Rows are points. Before rounding, the points of a table are all equally far from one centre. They may lie mostly on one side of it. Write the centre, to within rounding.

Points (8 x 3):
[[-16 -54   0]
 [ 12 -52  53]
 [ 36 -65   0]
 [ 43 -11  50]
 [ 33 -32 -27]
 [ 10 -40 -28]
 [ 57 -43  30]
 [ -5  11   2]]
Centre: [ 17 -26  16]

Points (11 x 8):
[[-59  -2 -21 -39 -14   2 -44  -9]
 [-42  27  16 -20  35  53 -36  45]
 [-39   1  -3  -4 -27  21 -70 -13]
 [ -8  15  -1  22  45  -5  20  51]
 [-12  43 -31 -18  32 -15 -38  -1]
 [-13   9 -25  20   8 -51 -30  15]
 [-50  -2   4  -2  72  -7 -46  -4]
 [-46  22 -20   9   7  -9 -47 -44]
 [-95  40  -6  24  37   1 -30  25]
 [-29  -3   7  36  65  30  17  33]
 [-76  13 -47  -1  54  31 -20  41]]
Centre: [-39   4 -11  14  14  15 -21  16]

Points (18 x 11):
[[ 38  11  63 -53  12  48  17   6  -1   8   0]
 [-22   9   2 -35 -18   0 -40 -20 -10 -27  -9]
 [ 23  31  77 -32  16 -15  17  20  21  48  10]
 [ 25  -6  61 -51 -57   0  -9  15  54  30  23]
 [  9  15  43  -8  25  -4   8 -42  -4 -48   7]
 [  3  26  95 -46  15 -23  -1 -12  15 -12 -23]
 [-14  -5  65 -44  -2 -15  22  -3  33 -48  61]
 [ 47  17  72 -20  -8  12   5 -31   2  39   4]
 [  3  -4  59 -39  34 -13   7 -68  23 -12  -5]
 [-13 -30  21 -57 -19  54   3 -36  10 -16   2]
 [  4  38  38 -47  -1  39 -38 -11  44 -10  41]
 [-18 -12  34 -81  13 -36   2 -14  19  19 -30]
 [-40  16  28 -23 -26   9 -55 -13  38  17  -5]
 [-17  -3   9  -4 -27 -60  -6   6  18  25  15]
 [ 13   1  46  38 -20  10  -6 -18  32  -3  38]
 [ 47   9  64 -44 -42  17 -28   7   7  -9  14]
 [ 55  10  10 -38 -27 -25 -19  15  15   7  14]
 [ 22 -25  22 -44   4 -21  11 -33  10  32  64]]
Centre: [ -3   0  39 -32  -6   0   5  -7  23   3  12]

Points (22 x 18):
[[ 65 -13 -12 -40  35 -26 -28   4   7  52  -6 -15   2   9  62   4 -38  20]
 [ 47  13  51  -1  19 -52 -40  11   9  67 -30 -54  46  22  16   1 -46  34]
 [-19   0  -6  44  12 -20 -31 -12  26  20  24   5  33  35  30   3 -47 -35]
 [ 29  -6  21 -26  12 -57 -42 -27  30  18  19 -34  67 -35  50  30 -20   8]
 [ 32  42  49 -27  42 -16  27  23   1 -28   0 -37  68   9  11   7 -17  50]
 [ 56  37  33 -30 -15  30   8  -3   3  31 -11  -8  16 -22  47  27 -40  12]
 [ 26  19  57  -8 -10 -48 -26  25   7  49 -24 -65  60 -20  27  43 -30  17]
 [ 52   5  12 -34  46 -33 -30   9  24  27  -2   3  87  12  40 -40 -14   0]
 [ 12   1  34 -35  21 -20  -3  15 -28  48  13 -24  37  40  30 -18 -74 -32]
 [ 38  54  33 -39  32 -41  26  -6  -5  20  10  -6  67  10  17 -27 -57  -1]
 [ 15  49  32 -52  33 -32 -35 -35   0  37  12 -62   3  50  46   5 -47 -24]
 [ 10   8  42 -14  18  28 -32  -1  20  47  17 -15  93  16  67  -1  -9   1]
 [ -5 -13  37   4  23   6 -31   9  33  28 -16 -22  90   9  21  -1 -75   6]
 [ -7  13  12 -46  34  -6  42  18  -6  19  35 -24  11  -9  55  -1 -44  17]
 [ 34  27  -4  -1  27 -26  19 -20  25  69  19  14  52  62   2  19 -11  25]
 [ 32  49  -9   6  23 -30  -8  15 -31  47  -9  12  -4 -15   6   4 -50  43]
 [ 24  22  45 -44  50 -14   2   1 -25  69  18  -9  28  35  27 -22 -36  13]
 [  6  23   4  -5   6 -13 -15  19   5  37  19 -41  56   6  33   5 -89 -45]
 [ 20  -8 -15  -7  15 -14 -37  36   1  42   3  48  57   6  15 -15 -29  24]
 [  1  -8  44   9  29 -42 -34  23 -10  10  27 -15  12  14  10  34  -9 -37]
 [ 23  36  28  -8  49 -42 -17   4  -4  40 -66  -6  67   1  -6 -39  19   6]
 [  7   0  29 -30  45  17  12  14   5  35  23 -34  95  42  15 -11 -21 -17]]
Centre: [  1  24  -1 -18   9 -17 -16  -6   0  16 -20 -29  39  21  23   8 -13  12]

Points:
[[-72  -3  10  -7 -85 -39   0 -11 -17  -5 -10  32   5 -20 -40 -44 -35  -3
  -19 -21  44   9  -5   4]
 [-66 -30 -10 -15 -35   2   6 -12 -31  14 -40  36  21  16 -61 -34  -9  18
  -20  -3  35  -9  -2 -15]
 [-30  -2  -4 -25 -19 -25   5   4   0   2  18  23  21 -21 -19 -31 -14 -26
    9  21  16  -7 -20 -14]
 [-71  -1   6 -13  -5 -12 -15 -18  -1  -7  16  44  10 -26 -54 -69 -10  -6
  -37  -8  20  18  -5 -23]
 [-15  19 -26  25 -34  -9 -39 -29  17  -6 -25  -1  28  -1 -28 -13 -16 -35
  -30 -21  24 -19 -31  -2]
 [-67  11 -26  12 -25 -37 -16 -20  -4  18 -53  -1   1 -24 -71 -38  -8 -18
  -11  11   3 -37  11   9]
 [-55   5  15 -47 -17 -24   0   0 -39  -7  -4 -30   0 -29 -38 -45  -9 -13
   -3 -55  16 -27 -27  11]
 [-75 -18  29 -16 -41 -10  23 -29 -11 -18  -8 -12   5  44 -52 -50 -23  12
  -24 -39  13   2  -3   6]
 [-78  19 -15   7 -17 -39 -19  14 -60  32 -28 -11 -20 -13 -37 -44 -13 -11
    5   8  21 -19 -41 -24]
 [-17  12   7 -18  -2 -10  -4 -28 -33   8  21  -3  12   4 -17   1 -18 -21
    4  -3  12 -18 -36  12]
 [-35 -17 -16 -11  -5 -36 -25  -6 -32  16 -22  33   4 -13 -41 -30 -20 -30
  -16  10  32  16 -57  16]
 [-73   9  -5   9  20 -17 -19 -22 -24   7  -4  25  16   1 -38 -33   3 -31
   -7 -37  44 -33   2  11]
 [-52  -1  -9  19 -58 -23 -13 -44 -28   6  10  -6 -21  14 -34 -38   7 -31
  -40   2  31  -4  15 -38]
 [-67 -49 -11 -13 -38 -44  13   1   7   2 -23   6  19  10 -34 -43   6  17
  -22 -42  16 -24  -9 -27]
 [-43  -5 -15 -14  -9 -34 -22  23 -35  13 -23  18  -3  -7 -45 -14  21  -4
   -8 -12  53  -5 -36 -28]
 [-43 -45 -17 -26 -12  -4   4 -43 -29  19 -15  16   5 -23 -14  -1 -34 -22
  -21 -50  18  27 -22 -26]
 [-32  -2  27 -18 -15  -3 -63 -26 -55  -3 -23  10   6   6 -48 -34  12 -12
  -18 -24   0 -21 -18   6]
 [-47  -7 -39  38 -42 -46  14 -27 -10   8   6 -21   1   3 -62 -36 -31  34
   -1 -36  29  12   2 -10]
 [-46   5   1 -21  -8 -23   5 -26   0 -14  -7  32  -2  20 -61 -17   4  -5
   -8 -17  18 -23  -3  -6]
 [-80 -40  16  17 -21 -35 -19  -8 -22   3 -11  -5  14 -11 -68 -19 -13  14
    0 -44  46 -17   6 -20]
 [-58  16 -31 -11 -10  -1 -23 -24 -28  -9 -15 -24   6  10 -86 -26   4  -2
  -38 -23  19  14  21   1]
 [-44 -42 -14   0  -8 -43 -29  -8 -20  15 -17  38   7 -19 -57 -53  15   0
  -31 -23  32  18 -31  25]
 [-55 -15  38 -10 -66 -44 -19 -41 -23   5  16  -6 -23   3 -35 -15   2  10
  -25   1 -14  16  11   8]
 [-68 -35  36  18 -32 -42 -21 -15 -33   7  -1   6  38 -17 -36 -38  33 -13
  -12  14  12   9  22  29]
 [-80 -34 -30   6 -16 -49 -22 -21 -34  33 -12   9  36  33 -43 -49 -29  -8
  -38 -36  22  23  -1   1]
 [-95 -18  -5  -3  -9 -28 -41 -17   0  22 -14  27  -8  -4 -33 -20 -31 -17
  -29  10  -5 -13 -10 -26]
 [-64 -13   0   1 -10 -50  24 -38 -23  19  -4   6  42  -9 -43 -28 -33  -8
   18 -11  -8   2 -33 -27]
 [-53  15 -29  -8 -61 -29 -23  -9 -27  15  -5  13   8  10 -28 -43 -19  -4
   -8 -36  -1 -24 -36  20]
 [-72  -6   8  20  -8 -29 -36  24 -27  11 -14  13  24 -41 -46 -48 -32 -37
   -6 -21 -19 -30  -6  -9]
 [-70 -12 -21   8 -20 -46  -1  -8 -14 -17  14  -7  11 -38 -67 -64  -4  10
  -27 -16  29  37  32  13]]
Centre: [-39   4  15  18 -11 -24  -3  -9 -23  12 -35 -12   4 -13  -8 -39 -17   7
 -31 -20  11  17   4  -3]
